Every row gives one point. Two turns around zero, p and q, are shown by what they do to some points. Write where each new point lands after one turn and then the other. Backwards means that the second turn is done in reverse. Each puzzle has new turns, and all numbers are rounded.
(in the rows, 128 means zero)

Turn p:
[136 128] -> [124 135]
[145 164] -> [ 88 123]
[ 49 124] -> [173  63]
[155 104] -> [134 164]
[155 120] -> [120 155]
Turn q:
[172 108] -> [155  88]
[ 82 113] -> [ 81 139]
[130 163] -> [148 157]
Where do these land?
p, then q: [114 108] -> [148 114]
p, then q backwards: [128 188] -> [101  75]
p, then q backwards: [141  88] -> [135 170]

Turn p:
[130 149  54 110] -> [132 158  84  70]
[137  80 151 134] -> [112 113 178 129]
[136 179 194  95] -> [ 97 120  92 204]
[154 154 159 145] -> [130 152 131 173]
[136 132 121 154] -> [148 146 137 129]
[ 95  89  82 100] -> [119  95 124  62]
[109 112 136 157] -> [155 112 151 130]
Turn q:
[128 107 138 167] -> [128 107 104 161]
[126  96 168  72] -> [ 60 125 159 115]
[100 163 125 153] -> [155 165 115 148]
[143 105 163  72] -> [ 74 118 170 111]
[124 176 152 149] -> [155 157 149 164]
[146 135 109 145] -> [156 113 124 126]
[129 114  41 138] -> [168 110  75  72]
Where do these land?
q, then p: [175 171 130 151] -> [107 159 172 163]
p, then q: [ 90  84 109 143] -> [ 81 100 156 115]
p, then q: [105 147 126 118] -> [136 111 112 109]
p, then q: [176 149  93 124] -> [161 176 148 113]
q, then p: [ 93  89 182 104] -> [183  75 107 126]

Turn p:
[108 133  73 156 150 111] -> [ 71 118 150 158 134 113]
[111 134 128 145 115 136] -> [125 125 150 113 134 120]
[155 126 152 137 180 144] -> [129 112 120 135  76 164]
[121 127 123 140 126 148] -> [117 119 135 110 123 124]
[106 124 155 111 120 126] -> [162 113 130 125 139 122]
[197 108 160 110 106  84] -> [170 198  93 151 108 134]
[111 111  86 121 125 132] -> [ 97 116 115 131 143  98]
[115 162 148 103 103 144] -> [152 123 131 101 165 150]
Turn q:
[132 111 152 165  92 142] -> [123 126 174 101 127  98]
[101 145 144  72 144 132] -> [148 117  96 143  80 152]
[150 143 111 159 138  95] -> [107 132 137 159 168 124]
[121 152 134 147 183 141] -> [ 85 115 127 135 127 174]
[110 104 132 132 134  91] -> [131 170 139 148 122 129]
[148 106 130 103 108 133] -> [169 128 127 113 133 121]
[132 135  94 117  98 163] -> [132 108  95  96 136  99]
Where do these land?
p, then q backwards: [123 151 126 143 120 113] -> [139 116 139 148 137 113]
q, then p: [120 127 117 115 104 130] -> [122 148 122 146 139 124]
p, then q: [148  89 120 161 109 123] -> [132 121 126 172 117  92]
p, then q: [134 163 225 107 127 117] -> [164  60 151  86 178 151]
p, then q: [167 134 102 109 166 138] -> [ 96 136  96  93 123 101]
p, then q: [107 154 110 149 148 143] -> [129 145 142 107  90 139]
p, then q: [106  99 118 118 108 148] -> [150 158 114 154 136 134]
p, then q: [120 108 108 121 142 111] -> [108 154 136 136 137 116]
